Rows are points. Each copy is the shape, with its points in the same order, stretched, turned, moved and blurred by noise. Is it also mirrored, or only turned?

Shape (6 x 2):
-12 -11

-1 -5

18 -11

-11 -21

12 10

15 50
Copy 1 (6 x 2):
0 6

7 0

25 11

1 18

15 -8

0 -44
Copy 1 is: mirrored
Copy 2, 6 rows:
3 22

3 4

-14 -12

-9 27

7 -18

50 -43
Copy 2 is: only turned
Copy 3 (6 x 2):
24 -14

9 -6

-15 -11

21 -24

-13 11

-21 60
Copy 3 is: mirrored
Copy 4, 6 rows:
-2 15

0 3

16 -17

7 17

-3 -17

-34 -31
Copy 4 is: mirrored

Shape (10 x 4):
4 -5 -7 9

-2 -3 -39 -33

-26 11 11 2

33 3 -45 -4

-10 -3 11 2

-28 15 -27 8

60 7 -7 1

-20 18 10 5

-3 -22 6 -12

1 -6 5 5
Copy 1 (10 x 4):
5 11 2 -2

-30 6 -15 -31

-1 -6 -5 19

-23 33 4 -39

7 -5 -4 1

-12 23 -18 23

-16 14 37 -50

-5 -2 -3 13

5 -6 -7 -16

5 5 3 -6
Copy 1 is: only turned
Copy 2:
-2 -23 1 1

8 -16 3 -30

-31 -1 6 2

20 -48 -18 -19

-15 1 2 5

-33 -35 17 -21

24 -36 -46 8

-33 -7 6 2

10 8 20 4

-6 -4 2 10
Copy 2 is: only turned

Shape (11 x 6):
6 15 1 3 -17 -5

-12 1 -19 19 17 14

2 -11 -13 2 21 16

12 9 20 -13 19 -34

16 4 26 -46 -3 -29

-16 -7 -19 1 3 2

-22 7 18 -14 -17 -11

0 13 32 -10 -4 -5

15 15 6 -40 4 -29

1 3 18 3 -26 -1

-8 18 -14 3 10 20
Copy 1 (11 x 6):
20 24 14 -5 8 9

12 -9 -18 33 9 5

-3 -7 -15 19 17 -1

7 8 1 -42 5 -20

-10 38 17 -60 7 -5

9 2 -11 18 2 23

4 25 21 -7 -18 13

-3 22 22 -20 -3 -18

2 36 -7 -51 12 0

10 23 35 -5 0 9

10 15 -19 27 7 -2
Copy 1 is: only turned
Copy 2 (11 x 6):
-11 -2 -11 -14 -24 5

-8 2 22 15 14 21

-9 7 7 12 21 13

-13 -22 10 -1 7 -25

-15 -19 -30 -28 3 -32

-20 -10 8 2 19 20

-13 -22 -5 -26 -4 7

4 -15 2 -26 -4 -15

-37 -9 -21 -21 2 -27

4 -5 -18 -27 -18 7

-18 14 14 -5 -1 9
Copy 2 is: only turned
Copy 3 (11 x 6):
-3 -1 -6 -10 -16 5

7 0 2 -21 9 -30

13 7 7 0 17 -15

-40 21 4 13 9 5

-32 7 -9 40 5 28

3 -6 -3 5 -1 -23

-21 -26 -3 4 -7 0

-20 -9 4 -6 7 18

-31 14 -21 32 -1 13

-2 -13 6 -6 -11 12

4 -6 -14 -22 8 -18
Copy 3 is: mirrored

Shape, 15 rows:
0 14 15 3 -12 10 -14 6 -3

-6 6 3 5 6 22 -4 5 -10

5 -2 -14 -20 -5 -22 37 1 -5

-22 -5 -13 11 18 46 14 -10 43

14 -16 2 4 2 -2 -22 19 -14

0 -6 19 18 2 10 -21 16 -11

17 10 10 -4 -11 5 -12 0 6

-9 -3 -1 9 1 -15 30 -4 -9

-9 0 -21 13 29 36 15 -18 4

-4 2 12 -26 20 -22 15 4 -7

-6 -17 18 -5 -11 2 -30 -11 -17

-9 -1 -18 -10 8 53 34 -7 15

11 8 -3 1 16 37 30 -27 19

-3 21 -17 -15 -1 -14 10 -1 -13

5 2 -11 -15 3 -35 1 -4 -12
Copy 1, 15 rows:
-1 23 -13 11 -4 6 -29 -11 24

17 9 6 9 14 20 -18 1 22

17 -16 -13 12 0 -30 18 23 -28

-16 15 9 8 60 37 24 13 14

24 -14 7 7 -25 10 -14 -28 20

7 3 10 9 -7 9 -22 -28 39

3 26 -19 8 -21 7 -16 -16 6

6 2 10 8 18 -33 14 12 1

20 20 26 3 47 33 12 10 3

36 -11 -15 -5 -13 -11 24 11 13

-4 11 22 -10 -33 8 -9 1 30

2 10 3 31 46 40 17 43 -7

11 45 5 20 39 31 31 18 -9

22 1 -16 -3 3 -19 -19 18 -11

26 -7 -14 -18 -21 -28 -2 -2 -14
Copy 1 is: only turned
Copy 2:
-15 5 7 0 14 -5 -11 7 15

-17 13 -11 1 1 -2 0 8 8

22 -19 0 -9 -4 8 13 -29 1

-19 6 -4 52 -33 19 5 50 8

-9 -15 -7 -35 5 -15 -8 -7 8

-27 -1 8 -16 4 -15 -7 6 5

-13 -12 1 0 13 2 -13 -1 14

2 -4 14 3 -11 5 8 -18 -9

-20 18 -28 28 -25 20 5 24 -7

13 -14 -6 -11 16 -5 23 -15 -10

-8 -2 11 -43 17 2 -9 5 0

-10 16 -24 32 -25 27 22 21 19

-23 2 -21 45 -10 32 14 13 8

18 1 -10 -2 6 2 -3 -17 -4

21 -18 -4 -25 13 0 -6 -22 -11
Copy 2 is: mirrored

Shape:
0 17 -18 -2 -6 11 3 -5 -9 25 3

-27 10 -27 12 -4 -23 -8 18 4 11 -3

-3 15 -19 14 -10 -16 -6 26 13 23 39

19 -3 -17 36 11 8 -29 -3 -13 -5 -4

25 -14 -22 -3 -5 -16 28 10 3 -15 19

19 -29 23 -8 -13 -18 23 -8 -19 3 -4

-22 -12 23 21 -16 9 6 -1 -22 -3 17

28 17 8 24 8 -17 28 -4 28 10 17

-20 -22 -21 0 -25 10 -9 15 -23 15 -18

20 -13 -12 -6 14 -4 6 -31 29 -7 -12

18 7 11 3 15 14 -2 -6 25 -15 -13

17 4 6 24 -26 6 16 -27 28 -22 17

-11 -28 19 18 -4 23 -23 -15 33 -7 -20

-26 0 25 -16 -38 -18 -21 9 14 -2 7

16 -3 -11 -13 -26 -26 23 23 -17 13 -5
Copy 1 (15 x 11):
-13 11 11 -14 -18 -11 0 -12 3 5 11

-2 5 -17 -35 -15 23 6 -3 25 -10 16

-9 1 -29 -6 -37 41 -1 -14 -4 -12 26

19 23 10 -22 10 -5 2 19 -10 32 0

6 -5 -1 29 -8 15 13 -15 8 0 -12

-19 -25 15 25 11 -12 31 -2 10 10 5

-30 -25 -20 -7 12 9 1 -18 0 21 6

-4 26 16 31 -4 15 -8 -2 13 8 23

-22 -24 -9 -34 -6 -5 14 1 5 -11 -10

22 7 31 17 5 -26 -11 18 29 15 9

14 7 26 9 22 -15 -20 2 12 6 15

-3 16 -15 30 10 -13 -22 -2 11 15 5

2 -22 3 -11 23 -18 -31 27 18 7 17

-15 -34 -42 -9 -1 4 5 -14 16 -23 40

-19 -6 0 8 -11 5 37 -15 7 -22 -1
Copy 1 is: only turned
Copy 2:
-3 7 -12 0 -5 17 -29 3 15 8 2

-19 -1 -23 11 -1 15 3 5 -12 37 -38

-2 -3 -39 17 14 -30 -14 1 18 31 -24

2 5 -16 19 17 15 10 -7 -17 18 19

-18 16 -40 3 5 -34 -2 4 -9 -5 -14

19 32 3 -41 -17 -13 21 12 -3 -12 11

10 -6 6 -11 -23 1 25 -30 22 8 -4

-15 24 0 0 35 -39 11 16 26 2 0

-1 8 -21 -2 -45 30 8 2 -7 23 -2

-12 8 -20 -2 14 13 10 41 -3 -30 -11

-7 -9 13 26 12 -3 15 31 -3 -10 10

-4 13 3 23 20 -22 29 -8 34 -30 -26

5 -17 3 21 -14 21 60 34 16 -15 -3

33 -13 10 12 -14 -11 22 17 5 0 -45

-1 38 -11 -14 -16 -20 -8 8 -13 18 -4
Copy 2 is: only turned
Copy 3, 15 rows:
-13 16 -9 18 -17 2 0 -10 -2 -8 -9

-17 8 -12 4 -13 18 -13 36 -3 -12 -28

-25 -2 -44 21 -17 0 -19 11 3 -9 0

-24 -12 6 -2 4 38 -26 -26 -16 11 -5

8 -4 -47 38 0 24 5 -16 8 8 -4

19 11 -13 -5 1 8 17 -12 7 36 -6

-11 1 14 -20 -10 9 18 -2 7 34 16

-4 -14 -39 20 8 -14 -7 -26 51 1 -7

-9 29 10 2 -9 16 -10 21 -28 17 -6

5 6 -20 14 30 28 -13 -24 18 -28 -4

12 -26 10 5 25 9 -7 -30 16 -31 10

6 -10 -12 20 3 18 -16 -34 45 -3 36

2 -7 30 -26 45 13 -30 -4 19 -21 22

29 -1 6 -26 -18 -2 -19 32 -4 -20 11

14 17 -29 24 -30 -4 5 13 -10 24 -23
Copy 3 is: only turned
Copy 4:
0 -8 -7 -5 -11 27 12 -11 0 24 10

8 -7 16 -14 9 -10 32 12 22 20 13

41 -20 32 -2 2 16 24 11 25 6 10

31 19 -27 13 -18 -4 1 26 0 30 -5

26 -21 4 -25 12 10 3 9 25 4 -31

-14 -5 1 -28 -8 -3 -24 -4 25 -8 -28

-11 -11 -5 17 4 7 2 24 17 -11 12

28 -19 10 18 -16 14 22 -6 8 -7 -51

-24 4 -1 -23 13 2 -12 19 14 41 33

24 -1 -29 2 -1 -11 3 -34 1 19 -45

16 15 -20 16 2 -4 6 -18 -21 -4 -36

23 3 -14 34 10 22 11 -11 26 -2 -42

2 21 -22 39 17 -38 -12 -13 -1 12 -3

5 15 24 -7 21 -10 0 -10 42 -20 17

-13 -4 28 -48 3 16 -8 14 31 12 -11
Copy 4 is: only turned

Shape (18 x 12):
2 0 7 3 -5 -17 2 -11 1 14 2 10

8 8 2 -8 5 17 -1 1 -31 -17 2 -1

4 7 -7 11 -4 7 -6 3 2 5 -8 -1

-15 9 2 10 6 25 -3 -1 -43 -14 -14 -1

-2 0 0 4 1 6 1 -9 1 7 -17 15

-10 7 8 -6 5 -12 -15 7 9 14 -12 -11

1 4 -27 9 1 -15 -7 13 14 5 -16 -6

-8 7 6 13 -4 1 -12 -8 13 -18 -11 -9

3 -3 -5 -2 -14 1 -5 8 5 3 3 45

0 4 -6 10 1 2 11 7 6 -10 -4 2

9 0 -1 -10 -8 19 -1 -12 -13 -17 3 4

4 -11 -11 9 2 3 -14 1 13 -30 21 -10

8 6 -23 12 -1 16 -13 -11 -49 7 -7 5

5 -32 -9 7 -32 21 2 19 1 3 -15 3

3 -60 -29 0 -9 18 -7 -2 7 8 -3 -3

-10 10 3 9 -8 24 4 -2 13 1 6 -4

-20 11 0 -40 -14 -14 -3 -8 -18 9 -18 -8

4 -7 6 6 2 24 -8 -6 13 6 -18 -9
Copy 1, 18 rows:
-19 -4 -4 -3 -7 -18 6 -19 -1 1 -8 10

10 7 1 -11 11 -9 -18 26 8 -4 15 -21

9 -7 4 -2 -4 -9 15 -2 -6 -11 -2 9

25 -1 14 -15 11 -10 -36 15 4 -10 22 -18

9 -9 5 -8 1 -11 -3 -9 0 10 -10 6

-2 -5 10 7 -29 5 11 -5 1 -3 -13 15

2 -13 -1 9 -13 3 21 -9 -24 -9 -1 35

12 -1 -3 -4 -19 4 13 -6 -5 -9 -10 -16

7 24 -2 -26 13 -28 8 -20 2 31 -5 17

8 -3 -5 12 -2 -7 8 -7 0 -4 4 -7

6 12 1 -16 18 -8 -9 11 1 5 -1 -17

1 -1 -8 -8 1 11 23 0 -7 0 12 -16

11 -14 18 -36 22 -19 -27 15 -8 -19 23 22

17 8 32 -1 19 -23 17 2 -34 18 3 5

0 -26 44 -10 31 6 10 -5 -38 32 10 21

19 8 12 5 1 2 18 -7 13 -11 -12 -15

-17 26 11 -2 -13 4 -29 3 -7 0 -16 17

22 -18 20 3 -3 2 20 5 2 2 -16 -7
Copy 1 is: mirrored
Copy 2:
-21 -11 9 -1 -8 2 7 -12 -6 8 -5 2

-4 6 0 -7 -4 -32 -6 13 -2 -4 7 17

-14 -4 6 -2 -16 -2 -12 1 5 4 -5 -7

-12 13 22 -28 3 -16 -21 15 6 -24 7 20

-19 -4 12 -8 -5 -4 -13 -12 11 -3 4 -2

1 -2 -1 -5 -19 4 15 -8 9 21 -25 -10

-16 -11 -4 7 -24 8 -1 2 20 13 -25 -14

8 3 -6 11 -15 13 -9 -14 11 -12 -16 0

-19 -31 -9 -10 1 -7 -8 -1 2 1 2 -16

-12 3 -2 6 -12 6 -14 -3 8 1 2 13

-2 3 0 6 5 -21 -9 1 -1 -13 6 0

25 -4 -9 39 -2 12 -8 7 4 -6 -11 5

-32 -8 35 -24 -7 -40 -16 24 -2 -15 3 1

-26 3 1 -3 25 -1 -40 -4 3 1 -19 -17

-10 0 19 27 38 3 -32 -1 17 4 -18 -22

-4 14 6 2 -4 15 -13 -2 2 0 9 -5

-17 9 -4 -24 0 -19 35 -4 11 -2 -27 -19

1 11 9 6 -2 -2 -23 -15 12 10 -2 -11
Copy 2 is: only turned
Copy 3, 18 rows:
-5 -2 11 4 10 18 -3 -3 7 -11 5 -12

7 0 -7 -2 7 -12 -1 -8 18 17 -3 14

-2 9 -4 5 -4 2 -7 -9 6 -12 6 12

-8 4 -15 -19 11 -6 -19 -10 2 3 -4 37

-1 3 0 -7 -1 4 -17 5 9 -14 4 -5

-8 -13 16 18 -4 5 -12 -21 9 -13 5 0

-6 7 4 5 -17 12 0 -19 14 -28 -5 -1

-6 -5 -4 9 -21 13 -11 -4 1 1 4 7

-13 25 8 -5 -8 -7 5 11 29 6 17 -34

2 2 7 -2 -15 6 0 3 7 -9 -4 7

5 -1 -13 1 -1 -9 3 3 19 15 1 -6

16 -3 -5 10 -27 4 27 -14 4 19 13 -16

1 21 -31 -22 27 1 -6 -18 12 -8 2 28

-19 23 -20 5 2 -24 -8 -8 -8 -15 -18 -22

11 -2 -26 -9 -4 -12 16 -20 -8 -21 4 -49

-3 -10 2 10 -10 -1 6 8 -2 -9 16 10

-35 -25 9 14 16 -5 -11 -19 31 -5 -15 -8

13 -6 -10 9 -7 -6 -18 0 -5 -14 8 2
Copy 3 is: mirrored
